Rows are points. Examples show where two turns around zero, p and q, send a point. Write where each new point lands after one turn and then the other. Backwards means that the second turn is done in reverse. Each puzzle has new turns, and all numbers are rounded.

Turn p:
[12 27] => [-29  -4]
[ -8 -48] => [45 18]
[-23  20] => [ -5 -30]
[43 32] => [-50  20]
[-24 -31] => [39 -5]
Turn q:
[-1 40] => [-36 -17]
[-36 -20] => [ 33 -25]
[ 37 -20] => [ 4 42]
Where do these land?
q, then p: [-34 -41] => [-13  52]
p, then q: [17  0] => [-10 -14]
p, then q: [17 41] => [ 23 -38]

Turn p:
[ 35  -6 -16] => [ 7 38  3]
[ 20 -23  14] => [-13  17  26]
[ -7 -11 -29] => [32  1  4]
[-48  40  30] => [-25 -56 -33]
Turn q:
[ 17 -35   9] => [-20   8  34]
[  1  37 -22] => [ 37  -9 -19]
[-28  24 -31] => [ 18 -34 -29]
[ 10 -26  43] => [-35  35  15]
Where do these land?
q, then p: [-13 -26  -2] => [  1 -25  16]
q, then p backwards: [-24  26  30] => [20 41 -6]
p, then q: [ 38 -36 -33] => [ 33  49 -17]
q, then p: [-25  29 -34] => [29 33 26]
q, then p: [-17 -14  16] => [ 12 -24  -3]
p, then q: [40 20 22] => [ 11 -21 -44]

Turn p:
[  9  10 -15   1] => [-2 -2  6 19]
[-15   7  -8  -9] => [  9 -12 -12   6]
[  8  -9  -8 -12] => [ 2 15 -7  9]
[ 1 -9 -6  4] => [8 7 4 1]
[-8 22 48  6] => [-32 -26  -3 -34]
[  6 -20 -11  10] => [14 18 12  0]
Turn q:
[  3   5  25 -13] => [13 12 13 19]
[-34  -5   9  -2] => [ -7 -18  -9  29]
[ 16  17 -11  -2] => [ -1   2  18 -19]
[  7  -8 -11  27] => [-19   9 -16 -16]
[  7  -8 -11 -10] => [ 13  -5  -4 -11]
Where do these land?
p, then q: [ -5  -6 -12   4] => [ 1 13  3 -7]
q, then p backwards: [  2  18 -16   9] => [ 4  7 20 13]
p, then q: [ 11 -15  23   0] => [  7 -18  20  11]
p, then q backwards: [ 10 -16  18 -23] => [ 13 -16   1  28]
p, then q backwards: [-19  19 -13  10] => [-19   2  -8 -24]

Turn p:
[ 36 -15   2 -13  -5 -19] => [18 -3 22 11 -3 34]
[-24   4  32 -19  41  44] => [ 18 -14 -33  38   8 -50]
[ -3  -9 -19  46 -27   0] => [-29   2  24 -33 -28  -6]
[-28   4  13  17 -18 -12] => [-27 -12   7 -18  19 -12]
[ -4   9 -19 -10  18 -17] => [15 24 -8 -9 13  5]
[ 26   6 -18 -14  29 -17] => [29 33  3 10  3 17]
[-10 -17 -12 -13  -1 -13] => [ 17  -7  -2 -20   8   7]
[ 16  10 -19  20 -26  48] => [-28  -2 -15   3 -56   0]
[ -8   8  40 -14 -11 -13] => [-14 -23   3  19  33   5]
Turn q:
[ 15  26  24 -21  -3  -7] => [  0 -28  -6 -32 -10   0]
[ 18  -9  23 -22  22 -36] => [ 37 -17 -28 -11 -24   2]
[ -5 -13  20  14 -15  -1] => [ -5 -20   3  24  -5  -1]
[  3   1  -2  17  10 -25] => [ 16  -3 -14   8  12  19]
[-36 -34 -14 -18  -5   0] => [-16  30 -20  26 -21 -18]
[  9 -32 -40   1 -29  24] => [ -6  25  13  21  26 -47]
[-18  32   9  42  -2  15] => [-26 -10  26   6  17  41]
[-11  33 -36 -17 -11  -1] => [-27  22 -16 -31  23  -2]
[23 -3 15  2 32 32] => [ 25   3  41 -12 -19   3]
Where do these land?
p, then q: [-10  -3 -33  -1  -6 -46] => [ -2   7  11 -47 -31  -9]
p, then q: [-13  -1 -23  -1 -15  27] => [-16  13 -19   1  12 -26]
q, then p backwards: [-25  13 -30  -5  -1 -24] => [-13  39 -17 -16  -3  -5]
q, then p: [-18 -27  35  -6 -20   8] => [-22 -21  27 -34  -1  -2]
q, then p: [ 25  12  27 -24  37 -23] => [ 17 -21 -10  10 -30  46]
q, then p: [-11  21   6  21  21  23] => [-13 -23 -16  26  -2 -19]
q, then p: [ 20 -29 -10  14 -12  33] => [-11   7  38  18  28  -7]
p, then q: [31 15 29  3 -3  1] => [-10 -10  23  26   3  25]
